Every row gives one point. Before rounding, the points of a table are all equally far from one centre. They may lie mostly on one side of it. Where is the centre, to within rounding?

Points, 8 rows:
[[  7  20 -42]
 [ 45 -31 -48]
 [ 12 -24 -50]
 [ 16 -13 -54]
 [  0 -13 -46]
 [ 14 -19 -52]
 [ 35 -36 -47]
 [ 28 -10 -57]]
Centre: [31 -6 -6]

Points, 12 rows:
[[-21 -64  11 -21  20   0]
 [-43 -58   2 -28  13  35]
 [-25 -61 -36  26   9 -10]
 [-80 -28 -10   5 -25 -20]
 [-14 -30  36 -23 -43  40]
 [-38 -60  17  16  17 -17]
 [-68 -44  32   4   1  -2]
 [-40 -67   5   7   6  32]
 [-18 -32  42  23 -37  46]
 [-34 -52  36  -6  27 -10]
 [-71 -37  18   8 -20  42]
 [-55 -45  12  17 -41   0]]
Centre: [-18  15  -6   5   5  12]

Points, 15 rows:
[[  1 -11 -23   7 -11 -22 -14  82  52   4  31]
 [ 14 -22 -58 -37 -26   4 -43  24   4   4  13]
 [-12  -2 -54   1  -1  14 -18  52  -5   8  76]
 [-17   5 -51  20 -25 -11 -47  59  45  -9  29]
 [ 15  44 -30   3 -41  17 -36  69  32  -5  46]
 [ 15   2 -72 -45   9  40 -46  26  28   5  28]
 [ 18  50 -31   2   6 -35 -63  22  44   1  63]
 [-33  20 -48  19  18   9 -29  44  60 -37   8]
 [-26  43 -63  11  43  32 -52  17  31 -14  34]
 [ 10   9 -69  19  -8 -14 -21  11  24  -1  25]
 [ -1  36 -38 -36  62 -17 -10  44  28  -9  47]
 [-41 -10 -62 -42   2  36 -46  31  27  13   4]
 [-11   8 -60  17  21  28 -50  61   8  -7  60]
 [ 21  18 -53 -14 -17 -14 -26  56  -4   9  45]
 [  7  45 -43   1 -24  -8 -68  48  -1   1  46]]
Centre: [ -8  10   8 -11  12  17 -37  21  25   4  28]

Points:
[[  9 -11  26  38 -39 -18 -14  36 -18 -17 -41 -24 -35  35]
 [ 62   2 -14  22  31  20 -28   9 -37 -15 -29 -44 -15  74]
 [ 16  27 -16  23  -1 -26 -68  53   7 -13 -19 -24 -31  68]
 [ 20   6 -44  36  -4 -13 -45  16  -4 -47  -3 -59 -21  57]
 [ 25 -15 -46   8  11 -69 -59 -18   9  17  15 -32 -38  17]
 [ 17 -17  -2 -11  18 -17 -52  32 -72 -10 -14 -32 -37  34]
 [  6  25 -21  28   0 -61 -45 -37 -34 -34 -24 -28 -15  39]
 [ 26  53 -51  20  -4 -33 -76   1  35 -42 -10 -19 -36  12]
 [ 21  -7 -41  29  -2 -19 -48   7 -10 -53 -28 -47 -57  35]
 [ 57  16 -13  -1   2  -9 -52  12 -44 -51 -28 -53 -38  14]
 [  9  56 -44 -13 -36 -48 -68 -17  -6  -9  -8  -8  13  39]
 [ 45  61  12  44   0 -18 -68  33 -13   5 -13   8  -4  58]
 [ 37   2 -15  75 -41 -17 -39  42 -19   9  13  26 -33  -1]
 [ 46  32 -51  26   3   4 -26  36  24 -16 -42 -54 -36  36]
 [-27  68 -40 -24  16  -7 -49  12   1   7 -12 -28 -26  57]
 [  9  -4 -72  -4  12  -1 -53 -29  11 -33 -60 -14 -24  53]
 [ 22  19 -81   5  26   2 -46  24 -10   5   9  -5 -32  86]
 [ 31 -17 -54  12  55  15 -55 -18  -7  -1 -10 -53 -16  54]]
Centre: [ 22  11 -16   2   7   7 -21  -3  -1  -6  -1  13 -14  12]

Points:
[[ -2  51  14 -47 -25  15 -49  62  -8  20  -3  20 -78  29  14  35 -16  28
    4   3  20  -7   3 -23]
 [ -3  75 -65  -2 -27  26 -48  61 -22  30 -15 -12 -47 -11  19   0   0  27
   39 -21  23  39  30 -20]
 [ -4  34 -54 -23 -36  12 -23  69   5  50 -31 -34 -35  -1  29 -13   6  55
   24  -9 -13  28   8 -48]
 [ 33  27 -30 -28 -14  -9 -83  66  -2  36 -19 -10 -43 -37 -10  -1 -19   4
    3   1  10  41   7 -66]
 [ -1  33 -60 -27 -10  59 -35  31 -37  34  -4   6 -61  38  24  13  34  25
    4   2  37  54   8 -61]
 [ 55  29  -7   2  10  13 -37  47 -13  18 -21 -20 -57  12  31 -29  -4  15
  -13 -41  13  27  33 -67]
 [ 15  59   9   6 -36  46 -83  40 -11  27 -58 -15 -64  35  -5 -22  -4 -24
   60 -31  41   3 -18  -9]
 [  4  78 -43  -9 -51  38 -50  60   6   5 -46   4  55  13  47   1 -16  20
   22 -18  11  23  10 -31]
 [  4   7 -19 -30   3  36 -26  46 -18   7 -46 -69 -55 -10   6 -33  -8  12
   10  -1  20  22  -8 -52]
 [ -1  62 -30 -10  -9 -13 -51  44 -34   6 -27  -5 -45   7  27 -43 -33  25
   38 -21  -7  17  41   5]
 [ -6  45 -30  -6  27 -10 -67 100  13  28  25   6 -56  20  28 -11  -7  -2
   21 -14   9  58  33 -20]
 [ 23  91 -49 -14  -7  -6 -57  63 -32  19 -77 -18 -42  38  53 -18   9  33
    1  -7 -22  14  -4 -20]
 [ 10  89  -6 -18  -7  14 -23  51 -23  17 -11 -42 -19  -3  21 -31  -3  54
   20   6  42  35   7 -29]
 [ -8  42 -53  -2 -37  48 -58  72 -48  27 -26  21 -65   0  43   1 -40   9
   29  12  11  32  20 -26]
 [-41  54 -44 -20 -23   1 -73  22 -21   9 -30  -3 -12  -4  27  -4 -17  47
   31  27   5  58  -1 -27]
 [-18  44 -12 -17  13  28 -35  69 -34  30 -70 -35 -33  -3  54 -16 -11  37
   -2  -3   5  39  13 -52]
 [-40  31 -49  11 -22  26 -19  59 -39  20 -42 -44 -42  58  -1 -21  42  29
   28 -13  25   1  12 -51]
 [-12  54 -55  10 -51  18 -59  34  -4  76 -43 -25 -46  11  43  -4 -27   3
   25  -8  16  17  -1 -37]
 [  5  68 -45 -20 -12  39 -56  50 -20  11 -27 -34 -44   2  26 -30 -38  30
   32   3   8  30  17 -69]
 [-26  36 -24  -5 -32  16 -28  34 -37  39 -56 -44 -29 -25  23 -16 -20  19
   35   1  10  15  25 -41]
 [ 22  37 -28 -30  -1   9 -56  54 -19  47 -40 -10 -77   5   6 -46 -20  17
  -12 -37  10  32  15 -57]
 [ 35  67 -54 -57 -27   0 -49  64 -28  30 -44 -22 -64  11   9  -5 -11  26
    4   5   9  61  10 -11]
 [  5  88 -13 -19 -24  -7 -31  57  13  21 -38  25 -25  -2  11 -58  -3  17
   12 -10  24  25  38 -70]
 [-55  50 -23   3 -26 -15 -46  55 -25  17 -24   1 -72 -24   0  -9  -4  10
   30 -18   4  35 -18 -50]
 [ 10  71 -10  21 -17   5 -36  51 -22  54 -12  -5 -68   0  11 -17 -17  30
  -15 -14  30  -7  10 -59]
 [ 22  45  -4 -29  26   9 -59  36   1  -9 -49 -19 -33  -8  39  12 -31  10
   12   1  -8  26  34 -54]
 [ 38  24  18 -25  -3  63 -29  62 -11  33 -82 -11 -37  43  53   9  -8  24
  -22  -3   0  19  26 -32]
 [ -6  65 -20 -41 -50 -33 -36  63  -4  -9 -38   6  -6   4  12  -7 -29  32
   50  -6 -32  45 -19 -32]
 [ -9  63 -19 -16  -6  15 -52  43  12  31 -32 -20 -41  -3  33  19 -33  19
   20  49 -15 -13  36  -9]
 [-28  38 -21   0   9  29 -28  57   9  33 -18 -27 -52  -5  34  35  18  25
   34   4  28   5  15 -29]
 [ -8  58 -55  -5  13  17 -41  54 -20  23 -34 -58 -44  24  36 -32 -28  -8
  -17  -2 -14  39  56 -41]]
Centre: [  6  42  -9   1 -13  27 -36  53 -17  26 -21   5  -6  40  -5 -14   9 -25
   2  13 -15  33 -13 -21]
